Each row of a before or after table is a point. The points were changed in one or more steps. Then noise was added and the rows were shuffled. The steps act on columns, c1 being the first. What was done? A step turns or swaps two columns, mirrors them in a line or flattens them onto one, adds a multiple of one to another, or multiplies or shifts one. Angles are multiples of 10 degrees, from the lower column toward the higher: turns from -170 to 170, lines from 10 to 170 but not 90. Use the fewest steps. Two steps may share a column if one is a turn and the other turns, adds or multiplies; they go together, in the order done. Otherwise the lowest column goes first.

Before (12 x 2):
[[ 51  16]
 [ 32  20]
 [ 81   8]
 [ 42 -34]
 [ 95   9]
 [-43  25]
 [-23   7]
 [  1 -22]
 [-11   6]
 [-18  64]
 [-18   2]
 [-42  31]]
After (12 x 2):
[[  6  63]
 [ -9 -24]
 [ 51  -7]
 [-17   7]
 [ 29 -49]
 [-22  15]
 [ 88 -23]
 [-30  43]
 [ 35   4]
 [-34  39]
 [ -5   7]
 [ 81 -25]]
Steps: turn c1 and c2 by -20 degrees

Before (11 x 6):
[[ -3 -12  38  37 -18 -49]
 [ 47  -4   1   4 -15  28]
 [ 11 -33  32   7 -17 -44]
 [-26 -48  32   7 -22   8]
 [ 46  19 -55 -13  22 -27]
 [-23  10 -83  21 -24 -30]
 [  5  16 -70  -2 -21 -14]
 [ -2 -25 -78  11 -17 -41]
 [ 35 -33  17  30  17   1]
 [ 72   2 -33  28  -7   7]
 [-42  20 -95  19   6 -34]]
After (11 x 6):
[[ 42  -7  -7 -42  60   5]
 [ 16  29  28 -72 -11 -59]
 [  4 -26 -22  24 -33 -70]
 [ 20  30 -22  24   2 -71]
 [ 10  33  24 -83 -32   0]
 [ 13  41 -51  15 -13 -43]
 [-27  37  29 -91 -32  12]
 [ 22  19  34 -60  -9  15]
 [  3  33  36 -42  50  14]
 [  4 -15 -34  -1  40 -49]
 [ 37 -29  -6   1  34  10]]
Steps: turn c1 and c5 by 60 degrees; turn c2 and c6 by 70 degrees; multiply c6 by 1.6; turn c3 and c4 by 120 degrees

Before (8 x 11):
[[ 13 -85 -39  -1 -21  30 -59 -11 -17 -57  -4]
 [ -1 -54 -16 -27   2  11 -46  26  -7 -32 -51]
 [ 50  22   8 -25 -13  29  -8 -33  35  35 -45]
 [-95 -70   6  20 -11  18 -20 -41 -42 -31  11]
 [ 31 -38 -49 -21 -49  -1 -54  14 -28  -8 -50]
 [ 28  41 -29 -24  -7  23   5   0  22   4 -14]
 [  3 -12   4 -24  66 -12  44 -84  -7  59  35]
 [-55 -47  20 -15  24  48 -33 -64 -85 -33  45]]
After (8 x 11):
[[ 28  36 -36 -17  13 -10 -22   2 -18 -16  -2]
 [-54 -45 -28 -45 -51  36  76 -64  71  47  35]
 [  1 -52 -17 -21  -5  -8 -38  25   7 -50  32]
 [ 12 -88 -44  16  16 -20 -27 -11  23  -6  58]
 [ 47  22 -20 -44  22  15 -49 -33 -31 -49 -32]
 [-94 -68 -12   8  -5  13  45 -46  41  12  35]
 [  6 -10  14 -25 -68  -6  18 -82 -15  37 -61]
 [ 28 -36 -23  13  33 -43   7  15  46 -49  11]]
Steps: turn c3 and c6 by 60 degrees; add -0.7 times c6 to c4; turn c5 and c9 by -160 degrees; add 1.5 times c9 to c7; turn c10 and c11 by -90 degrees

Before (8 x 18):
[[ -4   5  -7  -7  -3  34   6 -29   5 -12 -11  -4   1  11   3  13   5  -1]
 [-17  14  -4  10   4 -24  15  10   0 -10 -16   1 -22  18  12  -4   1  14]
 [ -8  10  17  -8   1  17 -37  -7  17   7  10 -11  -5  -1  12  18  -2 -95]
 [-22   7  -4   8 -12  15  19  -4  46 -22  -8  -4 -26  18  -5  -1  13 -12]
 [-18 -19  -8   2   4  -8   3  14   9   4  13   1  -5  12  12   0   5  16]
 [ 35   6  -9  -1 -13 -11  10  12   1  11  -9 -11  -5  23   0   7   9  16]
 [ 46 -37  11   4  -4   4 -24 -22  13   9  15  14 -10 -24  -8   6   1  -3]
 [-21 -16   9   8   3   9   3   9   0 -12   6  22  -1  37  -3   2  15 -41]]
After (8 x 18):
[[-11   5 -33  -6   2 -12 -36  -2 -12   8   7  -9  -4  -4  13  18  -4 -94]
 [-35  32 -40   4  -5   9 -23 -12  31   7  12  16 -12 -23  -8   7   0   0]
 [-32   5 -53   6 -11  -4  19   3 -45 -21   2  -6 -27  16  -5  -4  12 -10]
 [ 10  18 -42  11   2   4   3   5 -15 -12   9  24  -2  40  -3   3  15 -43]
 [-18  -9 -63   2 -13   5  12  17  29  11 -16  -8  -5  24  -1   6  11  14]
 [  1  15 -59  -7  -5 -10   5 -32  -7  -9  -5  -2   2  10   4  13   5  -3]
 [ 12 -26 -54  12   4   6  15   6 -13  -9 -11   0 -22  17  14  -2   0  16]
 [  2  11 -61   4   4   7   4  14 -17   4  13   2  -6  10  11   3   5  17]]
Steps: turn c1 and c9 by 120 degrees; add -0.3 times c1 to c8; turn c2 and c6 by -140 degrees; multiply c6 by 0.4; shift c3 by -50; add -0.5 times c10 to c11

Before (8 x 32):
[[ -4  11  37   5 -38  12 -42  63 -37  -7 -19  -9  -4  33  46  30 -28  30
  -16   5   5  28 -12 -47 -30  30  24  43  -1  13 -75  30]
 [ 29   3 -16 -22  30  36 -36 -11 -11 -30  21 -40 -17  -8  -7 -32  -7  11
   44   8 -28 -21  -3  -7  -8  14   4  -4 -25  15  -3   2]
 [  5   8  20  21  47  31  12   5  -7 -18  -6   3  15 -38 -18   1  -8  16
   24 -13 -24 -17  -2 -12  -5  27  -5   0 -27  23 -17   4]
 [ 39  15 -18  12  30  33  19  12  -3 -51  13   3  16   2  -5 -21   1 -18
   34 -18  -9  -6  37  -2 -15  40 -19  12 -35   9 -30  -6]
 [  5   1  66  17  -8  12 -34  38 -48 -27 -23  11 -16  47  36  45 -50 -10
  -22  -4 -16  -2 -45 -23 -32  75  31  14  15   8 -57  46]
 [ 22   9 -32  40  35   5   4   2  14  71 -10  40  15  -7 -76  82  -6 -24
   -9  35  61  45   1  22  13   7 -26 -35 -20 -34 -38 -13]
 [ 26   0   1 -16  38   3  -7  20  20 -47  17  -7   4 -50 -35 -40  -8 -22
    0 -12   4 -10  -2 -10   8 -26 -13 -19 -22  16 -44  -2]
 [-16  -8 -22  34  37  61  -7 -23 -21  22  15  25  13  32 -79  74  -2  -2
   24  49  11   9   1 -11 -11   0 -53 -50 -17 -25 -36 -29]]
After (8 x 32):
[[ 13   6  21  42  38  98   3   3 -33  73  -9  44  19  -9 -72 -23  -5 -24
   -8  44 -28  44   0  23  16 -18 -26 -41 -21 -36 -37   8]
 [ -7   4 -26  16  -7  20 -36  37  81 -24 -27  10 -21  47  35 -42 -47 -10
  -25 -12   7   0 -44 -21 -31  47  32  13  16   9 -59  77]
 [ -9  15  19   9  30  -8  20  15 -11 -42  13   4  18   1 -10  12  -1 -17
   35 -17  40  -7  37  -1 -13  -6 -18   7 -35  11 -29  38]
 [  2 -13  40  35  36  76  -6 -22   1  17  11  22  12  33 -72 -50  -8  -2
   25  66  37   5   1  -7  -9 -29 -56 -51 -19 -24 -36  -2]
 [ -2  12  -7   6 -39  29 -43  67  54  -3 -20  -8  -4  34  49 -20 -29  28
  -20  -2  -2  28 -12 -44 -29  30  28  44  -2  12 -76  30]
 [ -5   7 -16  19  46  -8  14   5  18 -17   0   6  10 -38 -20 -16  -8  14
   24 -13  36 -16  -1 -13  -3   2  -5   2 -31  23 -15  22]
 [ -4   3  26 -25  34 -28 -34 -10  -2 -20  21 -37 -20  -9  -5   6  -6   9
   43  10  48 -21  -2  -9  -8   0   2  -1 -26  18  -3  12]
 [ -8   0 -20 -16  39 -19  -8  19 -15 -42  15  -7   9 -48 -34  32  -6 -19
    0  -8   9 -13  -4 -10   9  -1 -17 -18 -25  16 -40 -25]]
Steps: flatten c1 and c10 onto the line at 80 degrees; turn c3 and c9 by 140 degrees; multiply c3 by 1.3; turn c16 and c21 by -140 degrees; turn c6 and c21 by 70 degrees; turn c15 and c20 by -10 degrees; swap c26 and c32
